Each row is a point. The ring and each string are closed loops that go straight from each point to the next, and from the last back to the first. Before rounding, they use only three directions, however many columns there are. How many times does the string pass through the ring? Passing back the other way cancels.

Ring (9 x 3):
[[ 0.34  0.17  0.37]
 [ 0.32  0.40  0.23]
 [ 0.20  0.53 -0.07]
 [-0.05  0.38 -0.44]
 [-0.30  0.07 -0.52]
 [-0.40 -0.14 -0.42]
 [-0.31 -0.40 -0.06]
 [-0.12 -0.40  0.14]
 [ 0.18 -0.20  0.36]]
String (8 x 3):
[[ 0.09 -0.13  0.61]
 [-0.05  0.13  0.26]
 [ 0.41 -0.03  0.02]
 [ 0.57 -0.05  0.36]
 [ 0.18 -0.18  0.62]
 [-0.17 -0.19  0.41]
 [-0.02 -0.08  0.05]
 [-0.14 -0.15  0.32]]
Times through: 1
String (18 x 3):
[[-0.36 -0.55  0.27]
 [-0.30 -0.16  0.13]
 [-0.04 -0.11 -0.02]
 [ 0.11 -0.42 -0.04]
 [ 0.02 -0.65  0.18]
 [ 0.30 -0.52  0.08]
 [ 0.24 -0.30  0.10]
 [ 0.46 -0.43  0.26]
 [ 0.38 -0.32  0.47]
 [ 0.50 -0.25  0.31]
 [ 0.29 -0.10  0.12]
 [ 0.54 -0.22  0.26]
 [ 0.54 -0.30  0.53]
 [ 0.09 -0.18  0.55]
 [-0.21 -0.05  0.41]
 [ 0.11 -0.12  0.02]
 [ 0.27 -0.47  0.07]
 [ 0.06 -0.71  0.18]]
Times through: 2

Ring, 7 rows:
[[ 0.22  0.00  0.11 -0.09  0.08  0.32 -0.20 -0.12  0.13]
 [ 0.05  0.20  0.10 -0.30 -0.21  0.08 -0.20 -0.43  0.03]
 [-0.23  0.17  0.25 -0.44 -0.36 -0.13 -0.22 -0.53  0.16]
 [-0.41 -0.09  0.36 -0.37 -0.18 -0.18 -0.10 -0.32  0.45]
 [-0.29 -0.30  0.27 -0.20  0.13 -0.04  0.07 -0.05  0.56]
 [-0.01 -0.44  0.18  0.03  0.44  0.24  0.10  0.24  0.57]
 [ 0.19 -0.35  0.20  0.10  0.44  0.44 -0.08  0.27  0.44]]
String (26 x 9):
[[-0.30  0.18  0.17 -0.50 -0.39 -0.26 -0.08 -0.61  0.16]
 [-0.02  0.09 -0.06 -0.31 -0.11 -0.08  0.12 -0.42  0.09]
 [-0.07  0.28 -0.09 -0.45 -0.34 -0.20  0.06 -0.66 -0.05]
 [-0.20  0.40  0.14 -0.56 -0.58 -0.23 -0.23 -0.79 -0.05]
 [-0.02  0.25 -0.04 -0.40 -0.29 -0.11 -0.01 -0.58 -0.03]
 [-0.01  0.07  0.03 -0.28 -0.09  0.00  0.00 -0.35  0.13]
 [-0.10 -0.06  0.26 -0.23 -0.04  0.08 -0.18 -0.20  0.31]
 [ 0.01  0.06 -0.02 -0.27 -0.07  0.00  0.05 -0.35  0.11]
 [-0.03  0.28 -0.08 -0.43 -0.33 -0.16  0.04 -0.64 -0.06]
 [-0.30  0.33  0.25 -0.56 -0.57 -0.25 -0.27 -0.74  0.05]
 [-0.37  0.32  0.25 -0.61 -0.60 -0.33 -0.22 -0.78  0.08]
 [-0.21  0.17  0.05 -0.46 -0.32 -0.24  0.03 -0.59  0.10]
 [-0.14  0.12 -0.07 -0.41 -0.21 -0.22  0.17 -0.53  0.10]
 [-0.55  0.03  0.36 -0.53 -0.40 -0.36 -0.11 -0.54  0.39]
 [-0.75 -0.13  0.66 -0.51 -0.36 -0.35 -0.27 -0.39  0.66]
 [-0.51 -0.23  0.59 -0.32 -0.12 -0.10 -0.27 -0.16  0.65]
 [-0.34 -0.23  0.49 -0.23 -0.01  0.02 -0.23 -0.08  0.57]
 [-0.16 -0.15  0.19 -0.22  0.04  0.00  0.01 -0.16  0.38]
 [-0.15 -0.13  0.00 -0.26  0.05 -0.12  0.24 -0.24  0.32]
 [-0.11 -0.11 -0.08 -0.26  0.06 -0.12  0.30 -0.27  0.27]
 [-0.36 -0.20  0.13 -0.33 -0.01 -0.24  0.23 -0.26  0.47]
 [-0.11 -0.09  0.01 -0.26  0.02 -0.08  0.17 -0.26  0.27]
 [-0.14 -0.13  0.23 -0.21  0.02  0.05 -0.07 -0.16  0.37]
 [-0.33 -0.17  0.48 -0.27 -0.08  0.00 -0.26 -0.15  0.52]
 [-0.71 -0.11  0.81 -0.47 -0.39 -0.22 -0.49 -0.33  0.67]
 [-0.68  0.07  0.65 -0.58 -0.55 -0.34 -0.42 -0.56  0.47]]
Times through: 0

Ring:
[[ 0.35 -0.04  0.08  0.29 -0.44  0.27 -0.03  0.23 -0.03  0.22 -0.19  0.15
   0.12 -0.38]
 [ 0.21  0.35 -0.03  0.29 -0.56  0.37  0.02  0.58  0.20  0.24 -0.31  0.08
  -0.02 -0.33]
 [-0.05  0.51 -0.31  0.15 -0.55  0.45  0.10  0.69  0.40  0.03 -0.32  0.11
  -0.14 -0.14]
 [-0.23  0.58 -0.35 -0.01 -0.43  0.41  0.24  0.55  0.40 -0.12 -0.22  0.05
  -0.21 -0.07]
 [-0.32  0.57 -0.12 -0.18 -0.19  0.21  0.46  0.13  0.18 -0.22  0.00 -0.12
  -0.23 -0.11]
 [-0.22  0.17 -0.01 -0.24 -0.02  0.09  0.46 -0.31 -0.08 -0.29  0.17 -0.08
  -0.11 -0.14]
 [-0.07 -0.27 -0.11 -0.20 -0.01  0.11  0.31 -0.47 -0.18 -0.32  0.19  0.11
   0.03 -0.12]
 [ 0.22 -0.67 -0.20 -0.01 -0.14  0.20  0.02 -0.39 -0.22 -0.20  0.08  0.35
   0.21 -0.16]
 [ 0.35 -0.40 -0.03  0.19 -0.32  0.24 -0.05 -0.07 -0.15  0.06 -0.08  0.27
   0.19 -0.30]]
String:
[[ 0.10 -0.29 -0.22  0.01 -0.24  0.26  0.08 -0.10 -0.04 -0.15 -0.02  0.25
   0.09 -0.15]
 [ 0.08  0.17  0.24  0.02 -0.17  0.08  0.31 -0.14 -0.15  0.03  0.05 -0.10
  -0.01 -0.36]
 [ 0.08 -0.50  0.05 -0.17  0.07  0.02  0.28 -0.70 -0.38 -0.27  0.27  0.12
   0.13 -0.21]
 [-0.07 -0.67 -0.15 -0.33  0.18  0.03  0.32 -0.88 -0.37 -0.50  0.36  0.20
   0.12 -0.06]
 [-0.10  0.23  0.35 -0.18  0.04 -0.06  0.53 -0.46 -0.27 -0.13  0.23 -0.25
  -0.08 -0.33]
 [-0.07  0.14  0.04 -0.10 -0.13  0.12  0.35 -0.17 -0.07 -0.15  0.08 -0.04
  -0.06 -0.22]
 [-0.08  0.37  0.25 -0.09 -0.11  0.05  0.45 -0.16 -0.11 -0.05  0.09 -0.21
  -0.11 -0.32]
 [-0.23  0.48  0.44 -0.26  0.10 -0.12  0.69 -0.49 -0.25 -0.16  0.28 -0.40
  -0.17 -0.34]
 [-0.31  0.14  0.21 -0.41  0.22 -0.11  0.67 -0.73 -0.30 -0.39  0.39 -0.24
  -0.12 -0.18]
 [-0.20 -0.44 -0.33 -0.35  0.08  0.14  0.33 -0.61 -0.16 -0.54  0.26  0.22
   0.03  0.03]
 [-0.12 -0.27  0.12 -0.32  0.18 -0.06  0.48 -0.81 -0.37 -0.37  0.37 -0.04
   0.02 -0.18]
 [ 0.02  0.04  0.29 -0.10 -0.02 -0.01  0.40 -0.43 -0.28 -0.09  0.19 -0.13
   0.00 -0.33]
 [ 0.06  0.13  0.18  0.00 -0.17  0.10  0.30 -0.14 -0.13 -0.01  0.04 -0.06
  -0.01 -0.32]
 [ 0.22 -0.53  0.05 -0.03 -0.07  0.09  0.14 -0.51 -0.33 -0.14  0.15  0.19
   0.18 -0.26]
 [ 0.36 -1.10 -0.31  0.02 -0.13  0.23 -0.13 -0.54 -0.32 -0.24  0.10  0.55
   0.35 -0.13]
 [ 0.37 -1.15 -0.52  0.07 -0.24  0.36 -0.25 -0.34 -0.18 -0.25  0.00  0.68
   0.36 -0.05]
 [ 0.11 -0.37 -0.39  0.03 -0.31  0.35 -0.01  0.02  0.05 -0.18 -0.08  0.37
   0.10 -0.08]
 [ 0.20 -0.42 -0.27  0.08 -0.30  0.31 -0.03 -0.04 -0.04 -0.11 -0.07  0.34
   0.15 -0.15]
 [ 0.35 -1.00 -0.55  0.10 -0.31  0.40 -0.26 -0.17 -0.09 -0.22 -0.07  0.67
   0.31 -0.04]
 [ 0.43 -1.08 -0.38  0.12 -0.25  0.32 -0.24 -0.33 -0.22 -0.16 -0.01  0.61
   0.36 -0.13]
 [ 0.25 -0.90 -0.52  0.02 -0.24  0.36 -0.16 -0.24 -0.09 -0.28 -0.02  0.59
   0.26 -0.02]]
Times through: 1
String (20 x 14):
[[ 0.47  0.16  0.40  0.40 -0.47  0.18  0.01  0.27 -0.12  0.44 -0.21 -0.03
   0.11 -0.57]
 [ 0.26  0.49  0.48  0.26 -0.38  0.11  0.23  0.23 -0.08  0.36 -0.14 -0.22
  -0.02 -0.55]
 [ 0.10  0.23  0.05  0.11 -0.34  0.23  0.18  0.18  0.03  0.07 -0.11  0.01
  -0.02 -0.30]
 [ 0.15 -0.01 -0.29  0.17 -0.47  0.40 -0.03  0.37  0.18  0.01 -0.23  0.27
   0.04 -0.17]
 [ 0.13  0.08 -0.39  0.21 -0.56  0.48 -0.08  0.57  0.30  0.03 -0.32  0.31
   0.01 -0.14]
 [ 0.03  0.16 -0.20  0.08 -0.39  0.34  0.11  0.30  0.16 -0.03 -0.17  0.14
  -0.03 -0.17]
 [ 0.00  0.80  0.26  0.15 -0.41  0.20  0.33  0.44  0.15  0.22 -0.18 -0.25
  -0.18 -0.40]
 [-0.12  0.90 -0.11  0.16 -0.57  0.40  0.23  0.81  0.43  0.14 -0.34 -0.10
  -0.24 -0.23]
 [-0.21  0.57 -0.62  0.08 -0.62  0.59  0.07  0.89  0.61 -0.10 -0.39  0.22
  -0.21  0.03]
 [-0.20  0.33 -0.76  0.04 -0.58  0.62  0.02  0.78  0.58 -0.20 -0.36  0.34
  -0.16  0.10]
 [-0.09  0.05 -0.61  0.02 -0.46  0.50  0.02  0.46  0.36 -0.21 -0.24  0.35
  -0.05  0.03]
 [-0.06  0.16 -0.52  0.06 -0.48  0.48  0.04  0.50  0.36 -0.14 -0.26  0.28
  -0.07 -0.02]
 [-0.04  0.08 -0.82  0.14 -0.64  0.66 -0.14  0.79  0.55 -0.15 -0.41  0.48
  -0.05  0.09]
 [ 0.04  0.00 -0.52  0.12 -0.51  0.50 -0.05  0.49  0.32 -0.10 -0.27  0.36
   0.00 -0.04]
 [ 0.04  0.04 -0.24  0.06 -0.36  0.33  0.10  0.21  0.12 -0.07 -0.13  0.19
   0.00 -0.15]
 [ 0.18  0.48  0.22  0.24 -0.45  0.23  0.17  0.39  0.07  0.27 -0.21 -0.10
  -0.05 -0.42]
 [ 0.40  0.65  0.60  0.44 -0.54  0.15  0.14  0.49 -0.03  0.58 -0.27 -0.25
  -0.01 -0.67]
 [ 0.48  0.13  0.27  0.43 -0.54  0.26 -0.06  0.39 -0.04  0.43 -0.28  0.06
   0.12 -0.52]
 [ 0.37 -0.50 -0.40  0.27 -0.50  0.45 -0.25  0.26  0.08  0.03 -0.25  0.51
   0.21 -0.16]
 [ 0.47 -0.32 -0.07  0.35 -0.50  0.35 -0.19  0.25 -0.03  0.22 -0.24  0.33
   0.21 -0.34]]
Times through: 1
